Each point is reached from the start by the listed moves, each made once or not at all, plus a little noise. Say if it took an odd or an even number of moves. Then give how often each move was made.

Moves:
(1): 22 3 -42
(2): -8 26 23
(3): 56 11 26
Start: -23 -15 1
Points:
33 0 28 -> odd (0, 0, 1)
-33 10 24 -> odd (0, 1, 0)
51 -4 -16 -> even (1, 0, 1)

Moves:
(1): 24 -4 9 -12 4 -15 1 -12 21 -8 8 -25
(2): 7 16 15 21 19 -15 -28 11 9 9 2 -3
(3): -19 -22 13 8 2 -4 8 12 12 0 -2 -7
(4): 5 -11 -24 17 -21 3 -16 -21 -2 3 -9 -10
(5): -17 0 -3 -2 17 -5 3 -11 8 4 -6 -5
(6): -4 -24 -7 -2 17 28 -21 4 -16 -9 4 9
(7): -9 4 -1 27 -3 51 18 -37 2 7 17 -4
(8): 14 -14 5 9 26 -3 11 0 8 19 -13 15
(9): -14 -16 -12 -19 0 -10 -12 23 39 -5 17 21
Start: -5 0 12 15 -4 1 -11 10 -4 21 -11 20
Points:
8 -21 30 60 74 45 -27 -35 28 47 5 10 -> even (1, 1, 0, 0, 1, 1, 1, 1, 0)
16 -11 13 74 38 17 -25 -60 42 54 -8 -9 -> even (1, 1, 0, 1, 1, 0, 1, 1, 0)
-31 -16 40 78 54 26 -2 -12 37 64 -14 16 -> odd (0, 1, 1, 0, 1, 0, 1, 1, 0)
-26 -27 16 95 32 25 -16 -32 33 65 -20 6 -> even (0, 1, 1, 1, 1, 0, 1, 1, 0)
2 -60 20 55 60 -12 -54 -5 37 39 -24 -4 -> odd (1, 1, 1, 1, 1, 1, 0, 1, 0)
-25 -44 2 7 31 50 -22 -25 47 12 31 15 -> odd (1, 0, 0, 0, 1, 1, 1, 0, 1)
-5 10 1 78 -12 45 -37 -39 6 42 -4 3 -> odd (0, 1, 0, 1, 0, 0, 1, 0, 0)

Moves:
(1): 16 5 14 14 13 3 18 4 -32 -1 -15 44 12 19
(2): 8 17 -4 -5 3 22 -15 -9 7 -16 14 -9 -16 0
(3): -27 0 7 13 -1 -19 -10 -1 13 2 -10 -2 16 -14
(4): -1 -5 0 21 1 24 8 -12 -7 21 16 -17 -4 -9
(5): -21 -17 9 -19 14 19 7 -22 -20 9 7 17 -6 5
(6): 3 4 9 -6 -13 23 9 9 -1 -19 1 -12 1 -14
(7): 24 8 -13 12 15 -14 12 -8 7 -5 5 -22 5 -5
(8): -7 23 5 -3 1 5 8 16 -10 -11 -5 -7 6 7
(9): -7 -8 11 1 14 -18 5 -15 31 13 12 0 4 13
(10): 21 15 13 -10 -5 15 0 8 -11 -6 21 5 32 3
(11): 1 -2 -7 -2 -1 -18 7 -4 -1 -2 19 14 -9 3
(12): -12 16 3 -14 -6 -8 6 -4 6 3 -15 30 16 6
(13): -9 -3 -8 0 -1 4 -8 23 17 -4 -2 -2 13 -15
(14): 9 -2 -9 17 -4 -2 5 -12 -4 -8 0 -3 9 24
Start: -2 -32 4 13 11 0 2 1 -15 2 -12 -3 -16 18
Points:
47 31 1 9 23 29 7 8 -23 -31 21 -35 7 28 -> even (0, 1, 0, 0, 0, 0, 1, 1, 0, 1, 0, 0, 0, 0)
68 28 26 32 30 15 53 -11 -28 -56 37 9 29 66 -> odd (1, 1, 0, 0, 0, 1, 1, 1, 1, 1, 1, 0, 0, 1)
-34 -50 20 18 53 -33 17 -42 18 24 5 -7 5 16 -> even (0, 0, 1, 0, 1, 0, 1, 0, 1, 0, 0, 0, 0, 0)
5 -38 36 57 46 38 49 -28 -21 2 24 12 67 24 -> even (1, 0, 1, 1, 1, 1, 1, 0, 1, 1, 0, 0, 1, 1)
-19 -16 5 6 24 -6 17 -12 -6 -10 -7 20 70 23 -> odd (0, 0, 1, 0, 1, 0, 1, 0, 0, 1, 0, 1, 1, 1)
-32 -17 -20 18 30 -16 7 -34 11 -22 5 17 10 17 -> even (0, 1, 1, 0, 1, 0, 1, 0, 0, 0, 1, 1, 1, 1)
-20 -22 27 8 22 -6 32 -8 -45 -3 -9 95 68 47 -> even (1, 0, 1, 0, 1, 0, 0, 0, 0, 1, 1, 1, 1, 1)

Moves:
(1): 25 3 -6 -1 -2 13 -11 -1 8 -7 -3 -4 1 -2 14 1 5 -1 -4 28 9 -4 -4 -13 19 -8 6
(2): 2 20 -4 -2 -14 4 3 0 6 -1 -9 -3 7 6 -18 -12 -16 16 -5 -3 -3 -3 1 -16 14 -18 11
(3): -1 -1 10 -3 2 -13 3 2 3 5 0 -2 -6 4 0 4 7 9 4 -2 0 -6 3 -8 -4 -10 -10
(4): -9 -3 -14 30 -5 -2 3 -4 2 5 -2 -7 9 -8 -8 -6 6 -7 -3 -8 -13 -15 -3 3 -8 7 1
(5): -5 -9 -14 -5 15 -14 6 -14 0 -10 1 2 -6 12 -2 -5 -20 5 5 -4 11 -17 0 -24 -2 9 -4
(6): 0 8 11 2 -9 25 -7 8 8 -7 -7 1 0 -3 -5 0 6 -1 -12 -9 -4 -12 -1 -1 4 -10 19
(7): -2 -6 -7 -1 5 15 17 -2 1 3 -7 -17 -4 3 15 4 -16 6 -8 -33 6 20 -7 5 1 -4 -1
(8): 9 0 -4 12 0 -15 7 22 -2 -2 -5 10 -1 -5 -2 -1 15 -20 1 6 8 -1 -13 6 10 -8 6
(9): 0 5 -5 -9 -5 -4 6 9 8 -2 14 -3 4 -5 9 -5 3 3 5 -5 6 10 -3 -4 1 5 2
(10): 12 -1 -3 -2 -1 10 -18 10 5 27 9 13 11 20 1 3 -6 -3 -8 4 -1 -5 1 0 -12 12 -21
(11): 13 -20 -3 -4 -3 7 3 -3 -32 -1 3 0 -4 -2 0 4 -2 8 -12 -1 -15 -5 -6 -6 9 0 -7
(12): 10 -5 -1 10 -2 15 9 0 -2 4 10 14 9 5 -8 -1 -1 1 12 -7 -1 11 -6 4 -1 0 9
(13): 8 2 13 -2 -2 -6 -5 -2 4 -21 -10 -5 12 14 -13 5 10 -10 5 -2 12 -4 0 -2 3 -2 1
(14): 1 -2 3 10 -25 4 -5 7 -1 -6 -23 12 -2 9 8 -11 3 9 0 -11 -9 2 -5 -15 -12 15 -6
(15): -13 -1 1 -3 3 0 -1 4 -1 0 -4 1 14 0 15 -5 5 -1 -1 0 1 1 10 0 3 8 3
(16): -11 5 -3 4 -9 -2 -13 -1 3 -9 5 -8 3 11 8 15 1 -9 4 -1 -7 -7 0 -6 3 -11 -13
(17): -1 3 -14 -5 13 1 7 2 13 -7 -2 -1 -1 10 -3 6 6 -4 -5 13 -1 5 7 -5 -4 3 -11
(18): -11 4 -4 -4 2 2 -1 15 8 6 -6 5 3 -11 -13 4 4 15 12 5 6 -11 -1 0 7 -13 -1
(19): -1 -3 -7 0 -5 12 13 2 1 7 3 -2 4 4 -13 1 4 -13 11 4 1 2 10 -8 3 0 -3
(20): -12 -12 7 -4 7 10 10 4 7 0 -15 0 1 6 -7 -6 3 -2 -10 15 5 0 -8 -4 -2 -8 -6
(21): -1 -2 2 24 -5 12 6 13 3 1 4 10 -3 0 -6 -1 0 -4 -14 -12 22 -3 0 -8 21 -15 -32
(22): -1 10 18 -1 17 -5 -7 4 1 7 4 -5 -2 1 -12 2 0 2 -3 -13 0 16 -5 3 9 8 3
(23): 2 -10 7 -2 -2 -2 1 8 0 -8 6 -3 9 -6 -3 7 -14 1 7 -4 -11 3 13 -5 0 2 1
(24): 3 5 5 12 1 5 -9 17 3 -7 5 -2 -4 9 9 -3 -13 8 -1 17 18 -20 5 14 2 6 5
Start: -21 0 -9 10 0 -5 19 -17 -8 8 -12 8 -2 7 9 8 -20 5 7 -6 -3 -23 -11 15 -7 7 0
Points:
10 19 25 46 -17 78 25 44 21 15 -2 11 37 61 -45 14 -68 7 -9 -67 37 -14 2 -1 37 -13 -7 -> odd (0, 1, 0, 0, 0, 1, 1, 0, 0, 1, 0, 1, 1, 0, 0, 0, 0, 0, 1, 0, 1, 1, 1, 1)
-33 -53 -18 71 -30 21 22 20 -15 12 -14 17 9 65 -4 12 -54 7 -8 -11 -1 -93 -2 -55 -9 14 -95 -> even (0, 0, 1, 1, 1, 0, 0, 0, 0, 1, 1, 0, 0, 1, 0, 1, 0, 0, 1, 1, 1, 0, 1, 1)
10 33 -4 31 -25 76 22 29 39 39 10 -1 21 52 -6 21 -34 9 -13 -54 30 -1 -25 -37 48 -43 -31 -> even (1, 1, 1, 0, 0, 1, 1, 0, 1, 1, 0, 1, 0, 0, 0, 1, 0, 0, 1, 0, 1, 1, 0, 0)
-39 5 40 9 3 40 2 56 44 9 -9 -4 49 57 1 30 -30 26 16 -44 31 -27 -9 9 8 -9 -13 -> even (0, 0, 1, 0, 0, 1, 1, 0, 1, 1, 0, 1, 1, 0, 1, 1, 0, 1, 0, 1, 0, 1, 1, 1)
34 -10 1 52 -36 69 8 31 2 16 -16 3 26 56 8 7 -14 13 -4 -50 8 -26 -29 -13 4 27 -4 -> even (1, 0, 1, 1, 0, 1, 1, 0, 1, 1, 1, 1, 1, 1, 0, 0, 0, 0, 1, 0, 0, 1, 0, 1)
-32 -18 -28 11 -12 60 24 44 36 32 -5 -1 40 26 28 26 -31 -4 2 -9 39 -18 0 -30 36 -24 -67 -> odd (1, 0, 0, 0, 0, 0, 1, 0, 1, 1, 0, 0, 0, 0, 1, 1, 0, 1, 1, 1, 1, 0, 1, 0)
-51 -2 -12 67 -23 38 13 27 24 12 -50 11 30 17 -5 6 8 -5 -3 0 11 -41 -19 -36 33 -9 -49 -> even (1, 0, 0, 1, 0, 0, 0, 0, 0, 0, 0, 0, 0, 1, 1, 1, 0, 1, 1, 1, 1, 1, 0, 0)
14 5 21 8 -15 38 -10 36 10 -11 -53 -1 27 59 7 9 -72 66 -14 -35 16 -65 -8 -53 35 1 -4 -> odd (1, 1, 1, 0, 1, 1, 1, 0, 0, 1, 1, 0, 1, 1, 1, 0, 0, 1, 0, 0, 0, 1, 1, 1)

Moves:
(1): -2 4 -1 -6 4 1 -10 -4 -8 15 3 -13 -1 -2 -7 2 -9 0 4 0 -17 -8 -2 -11 -5 1
(2): 5 3 10 -3 -8 8 4 18 7 3 -3 -7 -8 1 -4 4 4 5 5 -11 -9 1 -11 -4 -1 2
(3): -13 -7 -6 4 -6 8 -1 -4 -1 2 0 2 -8 -2 -2 10 5 3 3 6 15 -3 5 6 6 1
(4): -11 1 13 -2 -5 4 1 4 14 -4 -7 4 -8 -5 -2 8 0 0 3 1 1 -1 1 1 0 -5
(5): -4 12 8 0 0 -3 2 19 -14 -6 8 -10 -1 -4 -3 8 11 12 11 -4 19 -5 2 0 -4 2
(6): -21 14 -5 1 6 5 1 -12 8 4 9 2 -7 12 6 -16 14 18 2 7 0 -11 -3 13 13 6
(7): 4 9 2 5 2 0 2 -4 5 -4 1 -8 -3 11 1 0 -1 -3 -3 -5 1 7 -4 14 -5 0
(8): -8 2 12 11 -5 2 3 0 10 1 -13 -1 4 -5 -9 5 -7 3 -11 9 -17 0 -11 -2 4 -7
(9): 5 -13 -6 2 10 -8 -1 -6 15 -17 8 0 11 1 -3 9 2 -5 2 -5 16 -10 -7 3 -6 5
(10): -10 -2 -2 9 11 8 0 -4 9 3 3 2 3 -3 -3 -9 7 -4 2 -5 -9 2 -2 1 3 2
(11): -8 5 -2 2 -1 -9 8 3 -4 -5 0 6 -7 -1 1 2 3 2 -1 -2 -1 9 -1 6 -2 5
(12): -13 -1 1 2 -3 3 -4 -1 -8 -4 -2 -6 -9 4 -3 -1 0 5 -6 -2 11 -6 3 -5 8 -1
(13): 11 -4 -11 15 -5 -12 -3 12 5 14 -5 5 7 3 2 7 5 -14 7 -4 5 28 1 -7 13 -9
(14): 2 7 -3 12 -1 4 -9 -6 -3 -6 -1 1 -4 7 -10 1 -1 -2 -6 -2 3 2 12 -2 4 -14
(15): 2 1 -8 -1 6 -1 9 0 -1 -1 -3 3 1 5 7 4 5 -8 2 6 4 8 -5 -5 0 5
(16): 13 0 -10 -4 -1 -12 12 3 -16 3 -6 4 1 13 3 4 0 -16 -6 1 4 10 6 10 -10 -7
(17): -13 2 9 16 1 -10 1 -10 -1 -11 -9 7 -1 8 -2 -7 3 -7 4 4 -3 13 7 -1 -6 9
(18): 6 -1 1 1 6 5 -8 7 -2 -1 6 -1 -3 8 4 0 -2 11 8 -11 5 -2 4 7 -2 -3
(19): 1 -1 15 3 -2 8 -4 -3 8 1 -5 -3 9 -4 -9 0 -2 7 -3 -8 -8 2 -3 -8 -4 -5
(20): -11 16 -1 18 1 -12 -14 9 5 15 1 2 12 -7 5 4 8 1 -5 -8 -8 -3 18 -2 1 16
(21): 1 -3 -9 8 5 6 -17 -5 11 12 9 -8 -1 -3 1 -3 5 10 -4 -5 9 -14 0 -1 0 -3
(22): -4 10 0 3 -10 -4 3 -7 -25 -5 -20 8 -9 2 -1 -5 -6 -9 -6 -5 10 5 1 -3 3 3
(23): -8 -2 1 1 1 -1 -4 5 -6 -11 -6 -2 -3 -8 -5 13 11 2 5 1 9 -1 13 -1 4 -5
(24): -6 7 5 1 -12 1 21 -9 -9 3 -9 0 -15 7 9 -2 -5 -4 4 -5 -1 3 -3 3 -2 9
Start: -2 1 -3 3 -16 5 4 10 4 19 11 -2 2 -1 12 -12 3 6 6 -3 2 3 8 0 -2 -8
Points:
-78 -7 -16 70 10 7 -20 -17 39 24 0 -6 2 4 -12 4 46 17 12 0 15 10 4 -13 28 -3 -> even (1, 0, 1, 0, 0, 1, 0, 1, 1, 1, 1, 1, 1, 0, 1, 0, 1, 0, 1, 0, 1, 0, 1, 0)
-47 40 26 62 -34 8 -4 -37 -18 15 -35 -20 -34 24 -18 -19 -17 6 -23 -24 -13 17 11 -12 -5 -10 -> odd (1, 0, 0, 0, 0, 0, 1, 1, 0, 0, 1, 1, 0, 1, 0, 0, 1, 0, 1, 0, 1, 1, 0, 1)
-54 27 23 67 -46 1 -29 45 6 36 -23 -6 -16 -7 -8 12 35 16 16 -38 44 19 34 -25 13 4 -> odd (0, 1, 1, 1, 1, 0, 0, 0, 0, 0, 0, 1, 1, 0, 0, 0, 1, 0, 1, 1, 1, 1, 0, 0)
-12 39 -9 27 -13 -8 11 8 -23 23 12 -19 -16 38 18 -7 11 10 36 -36 39 10 -5 20 1 8 -> odd (1, 0, 0, 0, 1, 1, 1, 0, 1, 0, 0, 0, 1, 0, 0, 0, 0, 1, 0, 0, 0, 1, 0, 1)
-95 50 7 90 3 0 -28 -4 -1 4 -11 -14 -23 27 -19 18 49 24 0 -31 47 -5 43 19 2 0 -> odd (1, 0, 1, 1, 1, 1, 1, 1, 1, 1, 1, 1, 0, 1, 1, 1, 1, 1, 1, 1, 1, 1, 1, 0)
